Rows are points. The window is the flat piece filled in between its corners: a triangle in 3 columns, a solid with four corners in 4, and so on. A path goes straight from each point to the next, and from the last back to the first. List the points from which the path goes on through the window.

Window (3 x 3):
12  16  56
26  27  -77
-9  18  -21
Path:
(1): 9  2  -55
(2): 34  80  -59
(3): -7  75  -75
(4): 28  -2  -71
(5): 19  -8  -54
(6): 7  77  -30
(7): 8  49  -13
(8): -1  -35  35
Through the window after points: 1, 5, 7

Window:
-60  18  8  -60
-27  -4  -54  13
-45  -10  22  -10
64  -57  6  20
Path:
(1): 29  -18  11  2
(2): -6  8  -25  15
(3): -52  -19  -22  -7
(4): -13  -50  5  -46
(5): -6  -1  28  -26
(6): 71  -6  33  26
(7): 22  -95  -25  2
(8): -61  -12  -11  -51
(9): -39  27  28  -34
(10): 25  1  14  -30
(11): -67  -73  14  6
(12): 0  -60  -29  20
(13): 47  19  9  24
(14): 14  -7  6  -2
(15): 1  -72  -49  -11
(16): 6  -90  -16  -11
Through the window after points: 2, 6, 8, 16

Window, 6 rows:
4  -31  -5  55  -28  2
-74  -41  -29  -42  8  34
-7  -74  39  -47  10  -61
-18  17  -42  -2  -10  -2
-2  73  -10  22  14  30
-20  0  6  -9  54  -48
Path:
(1): 16  18  -41  32  -2  33
(2): -34  50  -2  16  6  4
(3): -86  39  -37  -14  -45  -6
(4): 11  -16  -4  -2  36  46
(5): 12  -29  5  -6  60  -15
(6): -42  -8  3  -3  13  -28
(7): -46  19  28  41  -6  -40
(8): 27  -26  -31  -46  41  -22
(9): -44  -35  -27  -31  22  34
(10): -76  30  -10  -9  -32  -9
(11): -80  -15  1  -21  0  -23
(12): 33  -95  -9  -6  10  -6
(13): 31  -15  -42  -22  31  -22
(14): -44  30  5  14  12  -9
(15): -58  23  0  9  -24  25
(16): 45  11  -27  28  28  -8
Through the window after points: 9, 13, 15

Window, 8 rows:
-44  -28  -51  1  28  -4  2  45
10  -2  43  37  9  7  -15  -95
21  48  63  26  1  51  5  -35
-11  -30  0  34  -1  -31  -19  38
-50  -31  -37  9  -39  -29  -7  5
-10  22  -48  16  3  -24  -46  14
52  -45  41  -15  -15  47  6  -6
-11  14  -19  -26  21  -37  43  13
Path:
(1): 31  10  5  41  -5  46  18  -24
(2): -11  4  28  -24  10  4  -4  -16
(3): -32  -12  5  -3  2  -15  -26  -2
(4): 3  -21  -5  33  3  -7  1  28
(5): -4  -34  -43  27  7  -16  2  -1
(6): -23  -16  -5  1  -8  -28  -18  22
(7): -32  23  -16  -32  9  -20  -1  7
(8): 31  -19  -24  38  14  -33  33  16
(9): 7  -15  -5  39  -28  -3  25  5
(10): 3  6  6  -16  19  -17  -28  3
(11): -23  -15  15  -1  8  -14  -21  26
(12): 26  -21  -22  89  -18  -17  7  10
Through the window after points: 3, 7, 11

Window:
35  -14  62  -20  -14  -28  36  19  -44
-39  -36  42  6  -58  6  72  -23  36
-3  -11  27  9  18  -17  -27  -57  -23
-38  -95  42  -8  -46  29  17  14  11
5  -45  30  -7  23  5  20  2  42
12  -22  10  43  64  -60  -16  63  -20
17  -14  -34  93  -1  22  68  -28  14
5  -35  -71  11  -19  -21  -8  -29  25
-2  6  -24  -7  23  -16  -8  50  -34
Path:
(1): 9  -31  35  66  -22  -5  2  11  38
(2): 68  -15  22  -13  -47  -6  7  39  55
(3): -57  -55  -21  30  26  -5  32  -2  -32
(4): -38  -36  -9  5  28  -11  36  -14  -54
(5): 70  6  51  8  -24  -21  7  23  62
(6): 8  -20  8  24  -26  2  25  23  21
(7): -13  -56  -4  5  -6  -7  31  -3  -12
(8): 8  -66  6  38  -24  -7  79  -39  -32
(9): -6  17  -16  40  1  13  11  13  43
(10): -2  -49  52  33  -29  8  6  9  16
(11): -12  -37  -10  -59  35  -7  60  -11  26
(12): -41  -56  -3  -5  10  -7  83  28  -52
(13): 40  -12  17  31  -2  -6  -28  -6  22
(14): 26  -25  -27  50  -10  -32  -39  -5  68
(15): -19  -23  14  6  19  2  15  -23  -19
(16): -4  -13  -14  7  35  -3  60  -18  -44
Through the window after points: 8, 10

Window:
-15  -7  14  95  -57  33  -55  6  1  -60  20
-7  37  12  -45  -67  20  21  35  -18  11  -43
-30  -13  30  -35  -37  -11  -31  21  -6  -9  -56
-1  23  6  -15  -24  -24  -46  -46  9  -28  25
14  1  0  3  -27  -9  2  28  22  43  -52
26  -11  11  -55  -15  30  12  -3  -22  -27  -39
-11  -30  56  -22  -19  2  31  3  -30  44  12
-94  -9  -25  45  17  1  -54  -36  91  -32  74
-17  8  13  1  -32  -36  36  23  20  -21  -43
-13  38  12  -3  14  6  -3  76  -46  -21  -43
-40  28  22  2  15  22  -11  -52  -18  -16  -32
Path:
(1): -28  30  -24  -2  -38  -13  -3  -38  -45  12  14
(2): -61  2  -10  0  -52  -33  -3  -16  -16  -23  21
(3): 37  8  61  22  18  61  -18  45  39  41  -56
(4): 32  50  35  20  -58  31  3  50  77  -12  -47
(5): -57  -25  -5  -54  -16  -32  13  -13  -82  2  -16
(6): -18  -5  -38  30  -32  -1  -34  -7  -8  -17  -16
(7): -26  -3  53  10  -13  -1  -8  10  26  -26  -1
(8): 13  -16  44  -15  -12  12  -25  7  25  -35  -15
Through the window after points: 4, 8

Window:
-38  8  36  -29  -42  -19  59  -51  32  -19  21  -1
79  -5  -19  -16  -57  19  5  -17  -33  0  53  -8
-17  18  -19  26  1  -28  -3  30  71  -7  -18  -5
35  39  7  37  4  -50  24  -10  9  -67  8  13
5  -32  12  68  -62  -21  -68  -38  71  45  26  46
8  -62  -55  10  -39  -6  -68  26  -41  -12  11  11
14  41  20  81  -26  -8  -56  38  0  22  -3  8
-7  -7  -49  0  34  8  -5  6  -60  62  23  -51
-10  -23  42  -10  -21  -45  -34  -7  42  11  -21  -15
-15  58  16  -34  -33  -71  -50  -16  17  -27  -42  8
-16  77  2  17  80  16  -61  22  -33  -17  -62  0
-21  -24  8  -18  0  -20  34  -2  18  55  18  30
Path:
(1): -9  12  14  -8  5  -9  -11  23  5  -14  48  6
(2): -14  4  16  -2  -19  -28  -17  14  54  13  43  14
(3): 0  -4  9  13  -27  -17  26  -47  -2  1  -10  13
(4): 51  -5  -20  51  -33  -21  -37  -28  -27  49  -57  25
(5): -15  21  3  14  -4  -11  -46  54  16  -21  41  -10
(6): 3  9  17  21  -18  -13  -51  -6  26  -9  66  3
(7): 13  -24  -12  12  -41  -32  9  -28  -21  20  -62  25
(8): 2  -8  -2  70  52  -17  60  7  -33  -16  -78  10
(9): 7  20  18  -36  -95  -18  -50  -34  53  4  91  4
(10): 0  30  -30  -4  -9  -37  -61  3  47  15  83  33
(11): -1  -14  12  31  -20  -12  -8  1  23  3  -43  -9
(12): -11  -11  -12  15  -51  -18  -2  -45  1  6  -50  1
Through the window after points: 2, 8, 10, 12

Window, 14 rows:
-17  -15  42  -13  7  -3  -95  13  -4  -23  69  13  -46  -64
33  -10  12  -13  -1  52  33  28  -22  35  10  -59  60  -9
30  11  -28  -11  8  -45  47  37  -8  1  19  60  63  -50
-5  -49  7  43  -15  -8  25  2  11  37  -65  -39  22  5
-4  -34  21  -3  22  38  -1  -22  -46  -21  5  23  -19  13
17  23  34  36  -22  -22  0  16  26  -31  -15  67  8  26
-21  -22  -44  60  -18  12  47  -1  54  -25  -31  48  -8  17
-10  -11  -46  23  -1  23  0  -76  -15  10  26  -9  24  -22
-9  46  -4  21  -22  70  -12  -3  -9  -1  -30  2  -54  3
-54  -13  -3  -5  -28  13  41  -29  -56  -21  0  -10  13  60
-8  -56  22  -27  38  -25  15  -3  -16  -8  -4  -48  -40  63
-1  -12  33  7  -19  -38  -43  5  -37  -81  -22  -42  22  2
-17  0  31  47  28  -4  -36  38  3  -23  -47  8  16  44
-33  13  52  -63  7  23  28  -4  16  -23  -13  -29  -32  -13
Path:
(1): 8  -18  2  -3  0  -2  -43  21  1  -11  -8  8  13  -2
(2): -48  27  48  53  22  -4  33  -6  -9  -28  35  29  -32  -21
(3): 2  -12  11  41  5  -22  42  4  -1  -16  17  8  0  -14
(4): 4  -7  2  -33  4  14  -30  10  2  -8  -36  -6  9  7
(5): -3  -22  -43  -22  -3  23  -14  -40  18  -12  4  13  60  14
(6): -9  2  3  33  -3  3  16  -24  -17  -2  8  0  -13  -15
(7): -1  14  46  5  5  20  56  36  -20  17  17  8  3  -41
(8): 12  -19  -28  -3  -1  -30  1  2  4  -11  -14  15  40  -1
(9): -6  -30  2  -19  10  20  -7  -7  -22  0  -5  14  -6  9
(10): -5  0  34  26  13  2  20  -8  -20  -43  12  -10  -15  6
(11): -5  -25  46  25  14  16  -12  14  -9  -29  31  -23  -25  -27
(12): -11  -9  -23  -23  -25  -25  -34  -20  -19  -4  -48  24  28  21
Through the window after points: 1, 5, 7, 9, 11

Window:
-55  -1  -37  -6  -32  -1  -27  14  -33  -48  -18  -14  48  -47
-9  16  -69  27  14  3  -56  42  -47  10  -35  20  26  -13
-62  -21  -30  -38  -15  11  -13  -41  33  -27  -1  -7  -39  13
31  -13  45  29  2  -29  -23  35  30  -4  -4  -11  -46  -46
-54  62  -39  52  -3  14  -35  23  3  -25  2  -6  38  -17
16  -66  10  22  40  -64  25  -47  51  -10  -25  14  5  8
-43  17  -49  3  24  -16  1  36  -36  39  14  -23  50  -22
14  -35  -1  -37  48  -1  16  -37  55  -38  -44  -48  0  20
2  -43  14  -27  1  32  3  -20  35  -27  14  14  24  26
-9  25  -11  -40  -24  -4  22  -39  -10  -69  10  -2  -21  28
55  -52  58  29  -2  -36  -15  -64  42  31  -33  -42  -13  11
-29  -7  -76  24  -37  30  9  19  -13  -51  19  -32  -1  0
-12  29  -81  30  30  9  -51  3  -38  2  29  -3  45  -78
44  -46  33  23  24  -78  -65  -1  44  -4  12  -37  -3  16
Path:
(1): -46  -17  18  95  48  -1  5  -27  -23  -43  -63  -29  28  -46
(2): -32  -55  9  25  57  -12  15  1  -8  -38  -38  -10  12  37
(3): 32  9  -8  -9  -33  -22  -18  -20  46  3  26  3  -8  -41
(4): 20  -14  -47  -16  -43  -23  2  -6  61  35  20  -7  1  -58
(5): -13  -26  28  30  57  -8  -38  -11  -43  -53  -35  -26  7  41
(6): -26  -32  15  38  50  4  -14  -1  -17  -16  11  -92  -7  -5
(7): 18  -1  -36  -19  -27  -26  -31  -26  38  3  -11  47  15  -14
(8): 12  27  -47  -53  -34  -5  -39  23  33  -3  46  9  0  31
Through the window after points: 2, 6, 8

Window (14 x 14):
55  -11  -14  -12  33  7  54  -9  -2  -14  13  0  -68  -6
18  -38  -24  3  -15  33  -2  3  27  22  -7  4  -40  14
-3  6  26  11  13  10  29  -21  34  6  -16  -9  -56  29
-55  -1  -15  11  8  -13  -35  -9  -10  -73  24  -27  -5  26
61  -35  0  13  6  0  39  -17  5  2  -24  -29  -25  43
12  -43  25  6  2  66  24  -21  16  15  1  -51  -14  -7
-17  33  11  -50  6  -26  -23  19  23  -72  8  2  24  11
-70  21  -14  10  13  -1  -4  15  -12  -16  50  9  49  43
37  48  19  -5  -25  -42  -37  -21  -1  71  55  -12  -6  -15
48  27  57  12  -16  -19  -36  45  -26  66  29  -8  -29  -15
-3  36  2  14  20  13  -34  0  23  -88  43  20  18  40
14  -2  -18  36  -10  20  47  -19  9  -29  -38  -5  -21  -13
28  9  29  3  25  -13  -36  -26  -29  71  -3  18  -10  -14
-47  19  4  -16  -27  -2  -1  -28  -33  -76  34  39  11  50
Path:
(1): 26  19  14  -5  -1  27  -13  41  -22  21  -5  -20  -20  11
(2): 13  95  -27  -17  30  21  49  -3  -46  -27  -5  3  -49  19
(3): 4  -47  44  19  -10  -6  -28  -11  31  4  24  -16  12  6
(4): 2  -2  22  -6  3  -10  -10  -3  11  -17  21  10  2  -17
(5): 5  59  -8  -36  4  -9  -26  27  -7  -26  -19  -24  -8  65
(6): -17  56  4  -27  -18  37  6  -10  -1  2  24  -17  27  70
(7): 7  -27  0  24  13  -26  -7  1  9  -63  18  12  -28  -8
(8): 9  -25  56  35  4  -38  31  54  47  -5  13  13  1  -3
(9): 29  22  -7  -16  -5  29  -15  -32  -25  27  20  -16  -28  6
(10): 25  19  -17  -10  16  46  -18  -20  -40  11  0  -31  -20  13
(11): 7  -10  14  16  0  -13  12  3  28  8  13  -4  -7  6
(12): -5  6  15  13  -2  -26  -4  -15  9  -7  30  6  -7  4
Through the window after points: 4, 12

Window:
-7  8  1  8  -26  1  40  16  -6  -26  -60  34  -17  2
39  -23  24  -33  -33  34  12  36  -30  -25  13  12  -31  2
24  36  11  12  -34  -60  21  -8  -26  -21  -23  -31  -8  24
-13  -12  8  -25  -35  0  7  12  33  -23  12  3  -5  17
8  -14  -59  12  -25  -26  -42  -17  6  -37  18  11  62  -17
72  5  81  49  13  -17  -13  36  10  76  -14  -23  -1  -6
-5  27  5  -10  11  -29  21  13  0  -16  8  23  35  -22
-55  26  -34  -3  -39  -22  45  -49  29  -6  22  84  -19  -70
46  -12  6  -45  -5  -10  25  38  20  12  -15  -33  -16  -33
15  1  -5  -14  12  -38  -45  31  -20  -13  -4  -51  -39  23
8  -24  -26  -81  15  13  -18  -57  18  1  -1  15  30  -21
16  -29  38  37  -9  -21  -14  -21  -2  -57  -13  9  23  -24
29  53  23  0  10  34  -2  -9  41  17  -11  -18  -15  -28
-19  3  17  -54  -33  9  -7  -17  -17  -6  -44  -14  30  -40
Path:
(1): -10  -7  13  -6  -7  28  14  5  1  -10  14  -34  -10  -12
(2): 34  39  13  -20  -12  -13  -7  -4  36  6  -28  15  2  -18
(3): 23  51  22  -95  -10  -8  -18  -27  11  -57  -37  31  26  1
(4): 15  -39  0  36  14  -8  3  10  5  54  19  -21  1  -25
(5): -9  -8  -10  42  17  -8  2  6  -11  10  32  -3  28  -13
(6): 28  18  17  -37  -30  -26  -3  0  13  -25  -29  15  9  -20
(7): 40  41  2  -30  -27  -14  -29  46  27  -34  21  11  1  -8
(8): -25  -29  20  19  9  12  51  -51  -23  16  -28  7  -8  -31
(9): -29  -25  31  21  16  32  31  -27  4  -24  -11  -43  47  -54
(10): 26  10  -12  -39  -29  -18  -14  0  7  2  -17  26  -17  3
(11): 28  5  9  -45  -28  -12  -5  23  23  -2  -18  16  23  -33
(12): 3  -1  7  -18  1  -3  14  -4  -7  -4  -13  -24  -5  -18
(13): 18  -13  6  -10  -3  -4  24  18  -6  2  -8  -20  -6  -14
(14): 29  13  10  -53  -26  -13  -4  19  38  -11  -9  8  -4  -25
(15): 32  8  -11  -47  -4  3  -47  14  4  -27  -13  50  17  1
(16): -10  0  28  27  -9  5  48  -19  18  9  -1  -41  -9  -42
Through the window after points: 1, 3, 5, 7, 11, 13

Window, 14 rows:
-30  38  11  -20  3  50  29  -30  -26  9  -14  -6  21  56
-6  -10  22  -8  4  28  58  6  -19  -5  41  -45  43  21
-35  8  24  -31  43  9  52  23  12  -49  2  -2  13  20
-9  -38  21  -27  3  24  11  -36  -47  -36  -18  -17  37  35
-54  13  1  -4  8  21  18  -12  -52  -28  -19  -72  34  10
40  -9  -13  52  95  41  4  20  76  33  -39  43  47  -51
-22  -17  2  9  -21  -7  -82  -72  60  10  -3  -50  -24  0
-22  -25  -55  -4  1  10  -42  -6  -28  18  23  -28  -37  8
7  -5  -29  -24  -44  39  -44  -16  37  -14  -10  -40  -36  -34
38  18  -27  -9  46  -22  -10  -14  51  15  -24  8  69  -19
35  21  8  22  -8  -8  -53  -33  13  -13  -6  -32  -51  -13
16  -2  -2  49  19  -25  18  19  77  19  -27  70  43  -83
11  -30  -22  0  -14  -18  -13  -27  34  33  -42  -51  -47  -12
18  -4  21  -5  36  1  -44  27  38  56  -31  11  27  -45
Path:
(1): -4  14  4  -10  21  -3  -20  -40  11  28  -2  -23  -21  -34
(2): 8  -18  -11  13  1  14  -15  15  19  7  -25  -13  35  3
(3): 21  -22  18  22  -28  33  10  -7  8  -43  -26  -6  35  45
(4): -27  -8  -11  -47  36  5  -22  -39  -15  20  1  -33  -6  -34
(5): 0  -18  -18  -32  27  46  29  -79  14  55  48  -49  -39  -16
(6): -14  16  16  25  -15  -25  -75  21  31  -32  -66  6  49  18
(7): -8  -2  17  1  -3  -12  -42  33  3  4  -38  -56  -1  34
(8): -8  -19  -40  -5  11  22  38  -94  39  3  8  2  -10  -65
(9): 13  -21  4  -44  41  29  36  -43  -16  -14  11  -9  -6  -51
(10): -1  12  -1  33  18  19  -21  14  30  7  -21  1  42  21
(11): 46  3  23  -4  5  43  -75  37  17  -27  -13  -19  8  79
(12): -31  -7  -9  -6  11  -6  35  -55  -9  17  -1  -33  2  -49
Through the window after points: 3, 5, 7

Window (14 x 14):
-14  30  -5  -29  -38  -24  10  -34  25  9  -26  -9  -3  4
-10  14  4  6  -6  -19  0  21  32  -3  -45  -36  24  5
31  6  -17  -20  23  -11  29  9  14  -19  67  -21  -1  -33
2  34  -9  37  11  -18  -17  -46  -24  27  -31  36  15  -28
11  42  -28  23  -12  -4  9  -6  41  -31  -19  -5  -39  -12
32  -44  19  95  -17  -22  -54  12  -41  -9  59  24  10  25
-1  17  20  -3  13  -19  10  21  32  -15  -16  6  -26  31
-14  23  -3  16  -16  -50  12  16  -23  7  -32  -1  -21  -3
22  35  -14  -36  -24  5  9  5  -4  4  -26  6  15  -23
32  3  -8  9  37  15  41  1  11  7  0  -55  -28  8
10  0  3  33  -5  -12  48  29  26  6  11  9  -16  4
43  -46  -18  -24  42  -16  31  1  30  20  -4  -23  -26  -14
-28  20  -52  -10  14  21  6  7  16  7  -11  10  -7  -2
8  -5  54  4  -30  -7  -31  22  15  19  9  -27  -4  -28
Path:
(1): 32  -5  3  11  -1  4  31  -27  0  -22  -13  7  0  -31
(2): -10  -53  13  28  -9  -25  -32  10  -38  -33  28  34  -10  -24
(3): 44  30  2  57  -12  -11  -7  -1  19  27  16  -20  10  48
(4): 35  60  -13  32  -40  -37  21  2  39  34  -26  -54  -9  44
(5): -9  -25  -7  -14  39  16  -7  -2  -14  -25  12  25  -6  -40
(6): 3  0  -2  6  -1  7  8  -13  11  -24  -10  0  -11  -43
(7): 12  38  -15  20  -14  -33  19  27  36  25  1  -9  -21  45
(8): 70  31  -23  14  4  -25  8  4  -2  55  -8  17  17  -3
(9): -40  0  0  -3  10  8  0  -14  13  -48  -2  -31  -29  -18
(10): -12  -12  4  -14  -12  -9  19  -28  5  -17  -12  1  7  -31
(11): 23  39  -13  9  4  -10  -7  22  19  2  -9  -10  -22  12
(12): -20  27  -13  14  -19  -36  -41  27  10  40  11  -14  1  24
Through the window after points: 2, 6

Window (14 x 14):
6  -52  24  25  58  -70  -24  -37  -24  12  2  -1  -23  40
31  -13  -33  2  28  -9  69  -37  22  -13  36  6  -18  29
37  -2  -24  -27  3  7  -27  -22  6  -14  59  22  -30  -14
-35  18  -39  -8  -18  -73  29  -3  -2  41  2  73  21  -1
-30  -49  -59  43  54  -7  61  25  21  35  21  11  -15  -72
13  36  35  -24  39  42  -18  -23  -33  45  64  -54  31  15
-57  34  -52  -11  18  76  2  -15  -60  11  -9  -44  -3  24
48  -29  12  -10  -31  -2  29  -6  -14  7  31  18  -44  2
-4  66  -49  42  -41  53  -27  47  -19  -12  35  -15  -19  7
-32  -52  -37  0  -21  -29  -20  10  25  -9  39  -45  41  -20
49  -17  -6  5  -4  -28  -8  -33  -24  -27  -11  41  40  23
7  65  42  -60  -7  58  -42  -20  36  53  -9  -29  15  28
12  -2  46  -8  53  -95  19  -40  -14  4  -29  -11  -38  -30
-49  24  16  9  46  44  8  17  -54  -33  25  6  -6  34
Path:
(1): 33  13  -36  -24  31  -14  -25  23  -28  6  -17  10  -17  19
(2): -41  27  1  34  -24  39  18  -24  -13  1  46  -33  1  -9
(3): -3  -34  1  31  0  10  -21  -88  -11  16  3  24  12  27
(4): -22  67  -23  -40  24  56  14  82  -19  -3  41  -39  -3  6
(5): -9  -18  -70  -19  7  -31  -31  72  -47  -15  24  -11  -44  39
(6): -6  -3  -6  22  11  10  35  -39  20  8  13  13  11  -27
(7): -15  24  -29  42  0  25  -2  -38  -2  11  41  -12  -4  -35
(8): 23  14  -2  -35  3  10  -13  31  -14  -11  6  10  -6  48
(9): -21  17  -41  -15  27  -26  -9  14  -33  8  12  -42  -2  17
(10): -11  2  9  -4  3  50  7  -42  -5  6  3  4  -8  -7
(11): -46  -4  11  28  -12  69  39  -64  -24  -50  73  -5  -1  -13
(12): 8  17  -19  -19  24  4  -16  -1  -25  20  -2  -10  4  20
Through the window after points: 1, 7, 9, 11

Window, 14 rows:
72  22  -22  23  10  19  -27  45  50  -29  64  34  -37  -52
54  5  39  7  38  18  -14  -4  57  17  -27  30  -16  22
20  27  65  -75  1  -10  5  -37  -56  -29  50  -8  -26  22
-58  3  55  -3  36  -64  32  -37  -15  -21  76  24  -87  -47
20  -71  11  -5  -10  -16  -21  15  29  -34  46  50  -32  -6
16  31  -5  54  53  -58  -46  27  2  59  80  -27  61  43
-26  15  -46  -23  8  86  -74  11  -44  -5  32  25  25  -61
11  9  -12  30  -4  -36  23  23  58  -94  10  3  44  24
-4  8  -69  47  11  -42  -5  -3  -46  -76  15  4  21  -37
0  25  -6  29  -9  -37  -80  57  24  21  21  -1  52  -52
24  -32  -10  -54  58  -30  -55  72  46  55  14  25  -42  71
36  -24  21  -18  14  -22  61  20  -17  -39  43  43  39  1
-8  14  2  29  23  35  -41  50  -41  35  47  31  -65  -6
4  -8  -34  -21  -17  20  -33  28  2  30  27  -24  0  -22
Path:
(1): 30  30  2  5  3  -48  -13  -37  10  -9  -11  53  -28  42
(2): 13  -20  41  -35  38  77  -25  52  -6  2  64  -28  10  -50
(3): -3  -1  16  26  59  15  -22  37  25  -20  35  -36  24  -30
(4): 4  -1  -17  -46  -41  -47  -37  0  -40  37  22  62  -25  27
(5): 53  71  -73  -8  -20  -39  -29  88  13  -19  17  95  -14  23
(6): -26  -95  84  -9  50  48  18  -49  -14  3  41  -58  0  -38
(7): 5  5  47  26  30  15  -54  42  -19  -3  40  -44  10  -47
(8): 4  -9  -42  -6  -3  -31  1  13  6  -8  65  70  -36  15
(9): -17  56  -17  25  -28  -40  0  -55  -17  10  68  31  3  -1
(10): 32  -60  38  -30  86  5  -7  71  2  -44  18  -4  -38  -12
(11): 47  -61  -2  0  71  -31  10  46  18  -20  42  -16  -16  -9
(12): -22  55  -32  -6  -15  -13  -67  11  -3  18  8  50  -5  29
(13): 0  24  -63  -5  -11  -6  -27  8  27  32  15  68  -40  1
(14): 11  -31  72  3  59  -12  -19  49  -36  -24  62  -29  -8  1
(15): 7  -20  50  0  52  4  -34  21  -19  -10  44  -31  -22  -10
(16): -6  1  -9  0  -9  -41  15  -11  19  -27  43  59  -35  -18
Through the window after points: 1, 11, 13, 15
